Every row gives one point. To make a cloud, some directions were put in groups of two or more. Within a group, all points are equally far from the middle, so they leave a hole (a ring in 2 directions, a hollow ball in 3). The other directions are filled evenly. Then the cloud was stretched, turned, moved and blurred a little. Count the holes, and give their numbers of directions, smallest first.

Cloud:
array([[ 0.26, -0.47],
       [ 0.23,  0.29],
       [-0.71, -0.18],
       [-0.62,  0.29],
       [-0.60, -0.42],
       [ 0.37, -0.20],
       [ 0.28,  0.22],
       [-0.26,  0.50],
       [-0.08,  0.49],
       [-0.05, -0.65],
       [-0.37, -0.61],
       [-0.45, -0.57],
       [ 0.22, -0.51],
       [ 0.36,  0.02],
       [-0.66, -0.32]])
Holes: 1 (2)

Cloud:
array([[-0.67,  0.30, -0.23],
       [-0.53,  0.18, -0.51],
       [-0.49, -0.21, -0.64],
       [-0.32, -0.65, -0.19],
       [-0.15,  0.31, -0.83],
       [-0.45, -0.56, -0.28],
       [-0.07,  0.04,  0.60],
       [-0.46,  0.18, -0.61],
       [ 0.49, -0.50, -0.29],
       [-0.47, -0.39, -0.53],
       [ 0.21,  0.16,  0.08],
       [-0.60,  0.36, -0.23],
       [-0.05, -0.61,  0.17],
       [ 0.20,  0.28, -0.06],
       [ 0.52,  0.20, -0.49],
       [-0.17,  0.43,  0.24],
       [-0.19, -0.45,  0.60],
       [-0.16,  0.39, -0.65],
       [-0.54,  0.28, -0.40],
       [ 0.16, -0.73, -0.45]])
Holes: 1 (2)

Cloud:
array([[-0.72,  0.33, -0.41,  0.31],
       [-0.70,  0.09,  0.10,  0.32],
       [ 0.59,  0.16, -0.12,  0.75],
       [ 0.08, -0.63, -0.05, -0.33],
       [ 0.18,  0.08,  0.61,  0.13],
       [-0.54,  0.23,  0.51,  0.02],
       [-0.58, -0.24,  0.41, -0.30],
       [-0.27,  0.13,  0.27,  0.85],
       [-0.42, -0.22, -0.53,  0.04],
       [ 0.72,  0.03, -0.02, -0.37],
       [-0.14, -0.50, -0.19,  0.33],
       [-0.12,  0.77, -0.58,  0.15],
       [ 0.58, -0.30, -0.12,  0.14],
       [-0.43,  0.79, -0.01,  0.24],
       [-0.63,  0.55, -0.34,  0.16],
       [-0.11, -0.08,  0.14,  0.91],
       [ 0.40,  0.17,  0.41,  0.28],
       [-0.41, -0.06, -0.56, -0.11],
       [ 0.30,  0.44, -0.50, -0.33],
       [ 0.38, -0.02, -0.67, -0.13],
       [-0.27,  0.63,  0.04, -0.76],
       [-0.07, -0.62,  0.04, -0.39],
       [-0.63,  0.05,  0.29,  0.14],
       [ 0.45, -0.13, -0.63, -0.01],
       [ 0.46,  0.60,  0.09,  0.31],
       [ 0.42,  0.75, -0.31,  0.57],
       [-0.37,  0.70, -0.60,  0.22],
       [-0.05,  0.71, -0.53, -0.01],
       [ 0.30,  0.73,  0.10,  0.20]])
Holes: 1 (3)
